Each row of a before or after table is a point. The points were changed in one or more steps. Then noise was added and the rows were shuffled. The steps act on columns, c1 being the first. Write out the steps. A step turns or swaps two columns, mirrors them in a line or flattens them onto one, adds a multiple of one to another, or multiplies or shifts one. Angles are multiples of 10 degrees, from the lower column toward the higher: turns from -170 to 170, lines from 10 to 170 but not 90. Use the fewest steps. Two steps may share a column if one is a turn and the other turns, adds or multiplies; they go together, in the order done. Otherwise the lowest column goes first.

Before (11 x 3):
[[ 35 -14   6]
 [-10  -7 -22]
 [ 47 -23  14]
 [ 55 -23  54]
 [ 49 -34  28]
 [ 33  -8   3]
 [ -8 -20 -22]
 [ 75 -30  36]
 [ 72 -47 -27]
 [ 76  18  19]
 [  4 -56   4]]
After (11 x 3):
[[ -3 -16  36]
 [-11 -54   4]
 [ -4 -26  28]
 [ -4 -11 -21]
 [ -1  -1   4]
 [  5  29  19]
 [  1  -8   6]
 [ -3 -21 -20]
 [ -4 -13  14]
 [ -2 -15  54]
 [ -6 -31 -28]]
Steps: flatten c1 and c2 onto the line at 80 degrees

Before, 12 rows:
[[-50 -18   4 -11]
 [-25 -11 -52  19]
 [ 31  19  27 -18]
 [-18 -23 -58   9]
 [-42 -48 -15  10]
 [ -3  43  37  20]
 [-42 -31 -33   5]
 [ 10  57  25   7]
 [ -6 -24 -35  24]
 [-10 -22 -37  32]
 [-15 -48 -27  32]
 [ 22  26  41 -18]]
After, 12 rows:
[[-25 -28  -1 -31]
 [ 14  21  -8  55]
 [-30 -15   5 -45]
 [-59  -2  18 -19]
 [ 21   1   4  44]
 [ 26  13 -19  55]
 [ 55  34   2  17]
 [ 23  45  -5 -11]
 [-41  11  37 -22]
 [ 49   7  15  39]
 [ 40  34  -9  33]
 [ 23   6   8  50]]
Steps: mirror c1 and c2 in the line at 130 degrees; turn c3 and c4 by -60 degrees

Before, 10 rows:
[[ 43  26 -21  28 -18  28]
 [-22   7  -1 -21 -28  21]
 [ -7 -25  19   0  38 -25]
 [ 49  37  -4 -41   7  -5]
 [ 33 -16 -24 -29  27   2]
 [ 53 -10  30 -32  -1  19]
 [ 17 -28  17  15 -41  20]
 [  2 -59 -35 -17  23 -24]
 [-19   6  -9  50 -59 -54]
 [  5  24 -55 -26 -28 -11]]
After (10 x 6):
[[ 59  10 -56 -22  29  25]
 [ -1 -21  18 -42  -9 -28]
 [-10  54 -10 -68 -40   5]
 [-27  24  19  36  -7 -24]
 [ 58  -3 -24  32  23 -17]
 [ 63 -29 -20 -22 -24  27]
 [ 22 -18  31   5  33 -10]
 [-20 -22  -3 -23  24   7]
 [ 53   3  -4  13  40  35]
 [ 37  23 -35  27  15 -59]]
Steps: add -1 times c3 to c1; turn c2 and c6 by 90 degrees; turn c4 and c5 by -100 degrees

Before, 14 rows:
[[  0   1   0  14 -28 -21 -57  27]
 [ 25  12 -12  -2 -23 -27 -57  -3]
 [ -5 -42  -2 -10 -46  22 -62  -8]
 [ 40 -41   8   6 -23  -5 -58 -20]
 [-22  47   8 -10  22 -26  44 -21]
 [-33   1 -34 -39  40 -12  43 -12]
 [ -6  11  13  -6  67   5   0  33]
 [ 11 -33  37  -4 -16   4 -66  -3]
 [ -6  26 -22 -36   9  -2  67  35]
 [-11 -46   2   9 -19 -11 -57   1]
 [ 14  18   2   3 -23  37 -60 -12]
 [-39  19  25 -25  16 -11  72  15]
 [ -2  24  -9  59  38   6  42  14]
 [ 43 -28  17  -1 -13  -1 -32   1]]
After:
[[  2  13  54   7 -28 -23  10  27]
 [ -7 -31  61  30 -47  21  14  -7]
 [ 14 -19  71  25 -17   3 -24  -5]
 [ 53 -17  57  41 -24  -6   4 -20]
 [ -8   1   3 -12  66   5 -12  34]
 [-50 -11 -67 -29  16 -13 -37  14]
 [ 57 -12  35  23 -13   0  -9   0]
 [-15 -15  55  45 -20 -10   8   2]
 [ -9 -19 -69 -43   8  -1   9  36]
 [ 18  12  59 -14 -24  36   8 -14]
 [-29  14 -41 -45  23 -26 -16 -21]
 [-44 -33 -49 -21  39 -12  26 -12]
 [ -3  63 -42  10  39   6   2  15]
 [ 33   5  54 -12 -23 -28  23  -3]]
Steps: multiply c1 by 1.3; turn c2 and c4 by -60 degrees; mirror c3 and c7 in the line at 140 degrees

Before:
[[ 11 -26  -6 -32 -32 -50  13 -29   8]
 [ -4   0   8  15  38 -19  28  20  36]
 [-11 -17  22 -30 -31 -43  29  16 -42]
 [  6  14 -29 -50   7  28 -15 -19  36]
 [ 72  56  38 -51 -30 -32 -14 -13 -26]
 [-16  57 -17 -24 -54 -35 -10 -20   5]
 [ -2  -8 -36   5  15 -23  -3  41 -23]
 [ -4   8 -27   6  33  31 -16 -31  15]
 [ 48 -37  26  34  12   4  60  44  14]]
After, 9 rows:
[[ 15  14  22  -9 -28 -41  31  18  45]
 [ -4   4   4   3  38 -20  28  19 -42]
 [-43 -81  38   8 -31 -33 -16 -11  35]
 [-14  -7 -28  78   5  27 -13 -18   4]
 [-55   5 -19  35 -54 -37 -12 -20  16]
 [ -7   3 -26  20  32  31 -17 -29  -7]
 [ 45 -40  26 -35  12   1  60  44 -37]
 [  8   0 -34   3  14 -24  -2  40  32]
 [ 26  -7  -6  35 -36 -50  14 -32  10]]
Steps: mirror c1 and c2 in the line at 140 degrees; add 0.7 times c3 to c4; turn c4 and c9 by -150 degrees

Before:
[[ -1 -10 -36  -1  -3  -6  16 -21 -23  46   7]
 [-25  45  71 -48  17  -1  24 -19   8   4   3]
 [-17 -26  47 -50 -33 -17  47  24 -38 -17  23]
 [-15  44  10 -21 -10 -21  17  55  25  -3 -40]
 [ -5 -12   4  28 -42  38 -33  68  40  15  62]
 [ 32  56  25 -51 -38  31  66   1  16  43 -18]
 [ 22  -1  36 -73  30  38  22 -14  10  14  17]
 [-38  32 -31 -27 -29  -5  18  16  17   7   1]
 [ 29  41 -30  -3 -51 -61  -2 -22   6  25  27]
 [ 32 -31 -24  17  32  12  45  12 -26 -30  54]
 [-27  15  15 -12 -26   4 -14   5  10 -23 -18]]
After, 11 rows:
[[ 27 -28 -40  -4 -45 -13  -3 -66   5  24 -38]
 [ -4  32 -21  30 -25  61 -34  48  38  12 -53]
 [-16 -57  -3 -21   2  58  13 -13  24  -2  21]
 [-22 -42  38 -48  45 -17  24  -5  10   6 -20]
 [ 33  52   5  15   7   8  39  13 -27 -32 -38]
 [-34 -27 -27 -28 -28  15  16   0  18   3 -15]
 [ -1  12 -17   0 -22 -21  15 -10 -25  47  -6]
 [ 18   6  29 -72  35 -21  21  33   8  18 -13]
 [ 34 -56 -12 -49 -13  -3  69  32  17  44  -4]
 [-14  30   3 -49   4  26  47 -15 -35 -15 -14]
 [-27 -19  -9 -12  -9   6 -14   7  10 -22  17]]
Steps: turn c2 and c11 by -160 degrees; flatten c3 and c5 onto the line at 50 degrees; mirror c6 and c8 in the line at 50 degrees
